Every row gives one point. The points of each table are mixes of a few directions, plus a little noise. How many directions does each table use, and how many do they share? Where both have some left over, give the other angles between the two spaces (their principal angles), to ten degrees, smallest first.

First (7 x 3):
[[ 3.9 -3.8 -4.9]
 [ 4.0 -3.8 -5.0]
 [-4.1  3.8  4.9]
 [ 2.9 -2.8 -3.5]
 [-0.1  0.0  0.1]
 [-1.6  1.6  2.0]
 [-5.1  4.8  6.2]]
Second:
[[-4.1 -2.1 -0.5]
 [-1.2 -0.6 -0.2]
 [ 1.2  0.7  0.1]
 [-8.0 -4.1 -0.8]
 [-0.1 -0.1  0.0]
 [ 0.3  0.1  0.1]
 [11.9  6.2  1.3]]
Directions: first 1, second 1, shared 0; angles 80

First, 7 rows:
[[-4.8 -3.1 -2.6  2.1 -3.4 -1.3 -1.8 -0.2]
 [-4.1 -3.0 -2.1 -4.9  3.3 -2.2 -7.7 -2.6]
 [-5.0  6.8 -1.2  0.3  2.9 -7.2  4.6 -1.0]
 [ 8.5 -4.1  4.3  2.1 -1.9  3.0 -1.5  0.2]
 [ 2.5  6.0  3.8 -3.2  1.8 -0.7  6.0  1.6]
 [ 5.1 -0.2 -0.8  5.7  2.1  0.8 -0.5 -1.6]
 [-2.2 -2.4 -1.3 -2.1 -4.9  7.6  0.9  3.7]]
Second:
[[ 0.5 -4.6 -4.4  2.7  1.1  4.5 -5.9 -1.5]
 [ 0.9  8.4  6.6 -2.0 -2.2 -4.3 11.8  3.4]
 [ 1.1  3.1 -2.0  0.9  3.1  2.1  1.5 -0.2]
 [-1.9  0.0 -1.9 -2.2  4.0 -1.5 -4.0 -2.1]
 [ 1.4  9.4  2.4 -1.1  2.5 -1.4  9.5  1.8]
 [-1.5 -6.7  0.3 -0.3 -3.4 -1.0 -5.6 -0.8]
 [ 1.3  2.2 -3.6  1.8  4.0  3.6 -0.2 -0.6]
 [-1.3 -5.0  2.9 -0.8 -5.3 -2.5 -2.0  0.5]
 [-0.6 -6.8 -0.2  1.0 -3.8  0.6 -5.0 -0.4]]
Directions: first 5, second 3, shared 3

First:
[[-3.9  2.8 -1.0  0.5 -4.3  3.8  2.8  2.1 -2.2 -1.3  0.7  1.2]
 [-0.1 -2.5  7.4 -3.2  6.7 -5.6  1.1 -0.5  5.3  2.0 -4.1 -0.3]
 [ 7.4  1.0  6.8  2.3 -1.3 -3.6 -3.6  3.6 -3.1  0.9  0.4 -2.4]
 [-1.8  1.1 -8.6  2.8 -6.4  6.8  1.1 -0.1 -3.5 -2.6  2.9  1.1]
 [ 7.9 -2.1  3.0  2.4  2.7 -3.9 -5.3  0.7  1.1  1.8 -1.4 -2.5]
 [-3.5 -2.6  2.1 -4.6  9.3 -4.4  0.5 -3.8  7.5  2.5 -3.9  0.5]
 [-8.1  4.4 -8.7 -0.5 -1.9  5.9  0.5 -1.7 -1.0 -0.4  1.9  1.8]
 [ 3.7  3.7  1.5  4.3 -4.0  1.6 -3.7  4.7 -3.4  0.7  0.1 -1.6]
 [ 3.6 -2.4  6.6 -5.3  6.4 -9.3 -1.5 -4.1 -0.3  1.1  2.3 -1.1]
 [-5.0 -1.3 -3.4  0.0 -2.9  4.8  5.6  0.2  1.3 -2.1 -1.1  2.2]
 [-0.1 -2.2 -5.8  1.3 -4.0  3.9  2.4 -1.2 -1.7 -2.7  2.0  1.1]]
Second, 10 rows:
[[-3.9 -1.8  6.8  0.1 -6.2 -7.3  8.9  5.0 -0.5  0.0  1.9  7.1]
 [ 3.0 -0.8  3.1  0.5  7.8 -0.9 -4.2  1.7 -5.3  1.2  2.5 -3.9]
 [ 2.5 -0.9  4.2  0.1  6.6 -2.3 -2.3  2.0 -5.1  0.7  2.7 -1.9]
 [ 1.8  1.8 -7.3 -0.2  1.5  6.6 -5.6 -4.9  3.0 -0.4 -2.8 -4.3]
 [ 2.0  0.4  1.5 -1.4  2.1 -1.8  0.2 -1.7 -1.1 -1.5  0.5  2.3]
 [ 3.0  1.3 -3.4 -0.9  3.7  3.2 -4.3 -3.9  0.3 -1.0 -1.1 -2.2]
 [-7.1 -3.3  8.5  2.4 -8.2 -7.7  9.9 10.2 -1.3  2.7  3.0  4.5]
 [-0.7  1.3 -6.6  0.4 -2.4  5.6 -2.6 -3.1  4.2  0.1 -2.9 -2.7]
 [-0.1  0.6 -3.0  0.1 -0.8  2.6 -1.4 -1.5  1.8  0.0 -1.3 -1.3]
 [-0.4  1.4 -3.9 -1.2 -3.9  2.0  1.2 -3.8  4.1 -1.7 -2.5  2.5]]
Directions: first 5, second 3, shared 0; angles 30, 40, 60
